Rows are points. Each copy is the shape, with its points in the same order, turned, moved and blurred by noise. Some copies are also mirrored. Which?
In the rows, 100 means zero.

Shape, 6 rows:
84,131
113,105
113,114
110,108
67,24
113,120
Copy 1, 6 rows:
73,89
107,98
104,92
102,101
96,195
99,88
Copy 1 is: mirrored
Copy 2 (6 x 2):
141,110
97,106
106,113
104,104
100,23
111,118
Copy 2 is: mirrored

Shape, 7 rows:
70,107,121
60,91,114
111,132,98
91,101,108
107,102,180
96,42,46
112,88,48
Copy 1, 7 rows:
121,79,141
130,96,152
106,76,88
112,95,123
54,70,159
144,168,106
138,134,72
Copy 1 is: only turned
Copy 2 (7 x 3):
69,106,63
58,93,64
109,126,93
91,105,70
112,117,5
95,28,119
106,73,130
Copy 2 is: mirrored
Copy 3:
62,93,97
68,73,104
88,138,109
85,100,96
53,114,31
155,57,121
142,102,132
Copy 3 is: mirrored
Copy 4 (7 x 3):
89,72,100
100,51,92
85,125,95
94,93,103
70,63,164
187,107,94
144,135,90
Copy 4 is: only turned

Shape:
78,154,116,130
147,68,63,60
68,17,61,49
125,101,81,101
43,96,121,54
54,139,80,118
108,55,96,84
133,54,87,94
31,5,68,60
Copy 1 (9 x 4):
50,81,145,133
154,125,77,77
170,44,33,102
105,104,106,86
117,58,73,174
89,42,145,128
116,84,57,94
114,106,65,75
152,8,22,109
Copy 1 is: only turned
Copy 2, 9 rows:
112,112,78,171
96,72,174,70
136,162,161,21
102,89,133,111
99,175,84,83
124,146,116,156
126,113,118,73
129,81,142,74
161,181,148,35
Copy 2 is: only turned
Copy 3:
158,94,155,81
84,118,46,119
32,40,73,127
115,119,104,109
113,21,106,92
114,87,156,63
88,82,81,139
90,111,80,150
12,14,97,120
Copy 3 is: only turned

Shape:
150,121,62,104,69,97,97,46
55,116,73,98,97,135,84,83
116,76,90,75,104,96,51,112
124,84,41,82,143,89,79,100
126,120,70,104,90,62,141,101
108,108,123,139,93,68,61,118
121,120,147,78,89,88,107,58
121,174,112,156,108,124,86,107
102,97,122,94,177,101,163,96
126,68,115,71,83,101,125,105
110,111,71,138,112,83,108,96
129,76,91,84,101,85,76,107
97,112,88,98,125,97,141,132
Copy 1:
147,109,60,92,175,96,113,121
53,85,109,74,145,113,99,113
122,100,127,59,93,89,93,120
120,93,129,96,128,73,70,157
137,99,81,123,146,70,58,84
108,92,72,100,66,95,108,96
148,91,111,111,131,129,129,66
89,22,50,109,119,92,131,97
107,62,165,166,137,60,110,74
141,119,131,79,132,63,104,60
99,89,76,126,123,72,86,109
132,107,124,77,104,82,92,117
95,67,122,114,129,55,69,75
Copy 1 is: mirrored
Copy 2, 13 rows:
109,86,122,101,143,101,25,80
55,81,108,100,124,76,117,100
112,103,74,89,73,86,93,64
94,65,60,134,78,97,65,72
124,87,94,126,124,145,60,127
126,146,87,98,90,71,85,129
106,154,140,112,118,128,81,73
67,127,139,102,86,79,51,162
91,106,129,195,69,142,113,104
144,94,125,107,91,133,106,73
109,90,93,138,111,91,68,132
128,101,84,102,82,100,82,75
100,83,101,137,82,138,107,132
Copy 2 is: mirrored
Copy 3 (13 x 8):
65,131,73,121,115,153,54,69
116,81,80,52,139,123,83,110
116,108,113,108,92,143,99,147
139,143,134,105,113,133,63,118
95,132,115,129,118,97,99,61
74,124,102,78,63,107,127,123
56,53,98,124,79,115,71,91
24,119,127,38,115,106,99,97
109,77,150,110,112,34,49,107
94,84,98,155,116,97,97,128
93,140,108,84,106,92,80,88
107,115,110,122,91,131,95,136
109,104,138,99,135,69,105,93
Copy 3 is: only turned
